Rows are points. Each table stands for the endless flat space through its points: a line for two points, a plane for three, and so on. The two share one point or none. Which?

First (2 x 3):
[[  6 -10 -16]
 [-21 -16   5]]
Second (2 x 3):
[[  9 -38 -11]
 [-19  -6   1]]
They share: [-12 -14  -2]

First (3 x 6):
[[-11 -11 -13  19  22  16]
 [-32 -38   2 -35  35  54]
 [ 29  19  37   4   2  21]]
Second (3 x 6):
[[-39 -28   0   6   9  57]
 [-17 -20  24 -12  57  19]
 [ -8 -17  29 -20  67  10]]
They share: [-14 -20   8 -17  25  40]

First (5 x 9):
[[-14 -68  50 -68  26 -31  57  51 -20]
 [  6 -56  61 -49  14  -2   2  28  29]
 [ -7 -61  64 -72  23 -24  32  32  -2]
 [ -3 -59  20 -15   9  11  28  65  -1]
 [ -3 -55  48 -41  11  -1   9  38  22]]
Second (2 x 9):
[[-27 -57  49 -20  11   4  17  36  10]
 [ -6 -33  34 -41  -1  16 -13  30   7]]
They share: [-13 -41  39 -34   3  12  -3  32   8]

First (5 x 12):
[[ -1  -1  43 -40  40 -27  54  -3  11  10 -32  12]
 [-33  29 -23 -30   2 -45   0 -39  -9 -82 -30  60]
 [ -9   7 -20 -39  47 -62  29 -37   2 -45 -52  60]
 [-50  25  71 -35 -57  25  43  52  -8  -1  -1 -10]
 [-25  51 -44 -22  22 -76  22  10  -9 -51 -55  69]]
Second (6 x 12):
[[ -35   -2   52  -24  -16  -32    4  -47   23  -24  -36   36]
 [ -69   39   27  -81   28   -8  -66  -79   84   -3  -45   74]
 [ -56   21   15  -70  -16  -12   15  -34   15  -47  -64   41]
 [ -66   48   36  -87    7   -5  -39  -76   69  -18  -75   80]
 [ -14  -27    5  -42  -31  -35    3  -20   10   21    2   32]
 [ -71   15  -18  -36   73    4   12   34  -13 -116   41  -42]]
They share: no point

First (5 x 14):
[[ -9  39 -36 -55 -15 -22  57  -6  16  22 -35  16  18  58]
 [ 18  37 -14 -38  13 -53  49   8 -14  10 -21  11  -1  32]
 [  6 -12  57  23   3   2  27   3   7  -2  13 -35  27  25]
 [-13  -9  44  13 -27  30  49 -18  20  -2   5 -40  50  46]
 [ -9   6  -3 -22  18 -13  -5  30  58  34 -23   5 -11  34]]
Second (3 x 14):
[[-38 -13   8   1 -14  -5  23  27  28  -2   1  -5   5  44]
 [-16 -11  38 -48  27  17   8 -12  58   4 -23 -33  56  61]
 [-32 -15  10  10 -15 -11  14  30  18   8   9   3  -2  39]]
They share: no point

First (5 x 20):
[[  2  -8  13 -12   5 -45  34 -35 -44  -6   9  46  45  18 -31 -32  29  -1
  -13 -33]
 [-16  33  10 -77 -10   6  15 -30  16 -32  -3  26  13  71 -48  21  -2 -23
  -58 -10]
 [  5  -5  51 -66 -24 -14  12 -33  -9 -35 -28  19   8  65   6 -10   2  65
  -19 -73]
 [-37  12 -21 -19  23 -56   4 -49 -39  36 -19  55  72  42 -87  27  67   0
  -21 -25]
 [ -9 -12  16 -23  23 -53  -1 -36 -33 -11 -34  41  44  38 -19  -7  17  41
    6 -68]]
Second (5 x 20):
[[-33  49   0 -30  19 -27  -2 -48 -55 -21  15  64  55  53 -75  15  64  60
  -51 -61]
 [ 18  -3   1 -35 -36 -54  14 -45   1 -13 -28  47  42  32 -28 -51  11 -18
  -17  12]
 [  1  31 -18 -60   5 -64 -16 -56 -22 -17  -7 115  76  15 -36 -19   7  21
  -30 -13]
 [  0 -31  29 -37   8 -63  18 -27 -24 -11 -20  48  47  32 -11 -15   0 -21
   -4 -14]
 [-17  -2  15 -54  44  -1  53 -23 -40  16  38  49  31  12 -24  32   1 -12
  -21 -70]]
They share: [ -7   4  12 -33   0 -32  24 -36 -27  -8  -1  40  38  38 -39 -10  26   2
 -25 -31]

First (5 x 24):
[[-38   2  30 -63 -58  46  21  49  17   3 -64 -17 -27  -6  10  -5  37   7
  -32  42  -7  38 -15  24]
 [  6  13   2 -39 -35  47   4  40 -26   7 -45  62  -8  10  -3 -20  38  44
  -42  21 -56  -1  11  12]
 [-52  11  23 -43 -73   1  31  24  43  30 -84 -24 -44 -26  -2  16  52  -8
    5  79  -8  39 -14  46]
 [-65  16  31 -59 -41  39  33  35  27  -6 -42 -48  -3 -22  30 -15   0   2
  -40  14  17  56 -26  17]
 [-43 -20  33 -88 -47  79  32  69   8 -16 -42 -20  20  -9  39 -31  10  29
  -71  22  -9  35   6  -8]]
Second (2 x 24):
[[ -5  47  20 -12 -25  16   9  17  -8  18 -33  10 -13  15   4  14  26  24
  -32 -20 -43   1  -9  29]
 [-17  17  -4 -36 -31  49  -9  32 -17   0 -51  28 -40   3  -2 -13  29  24
  -32   4 -10  28 -27  23]]
They share: no point
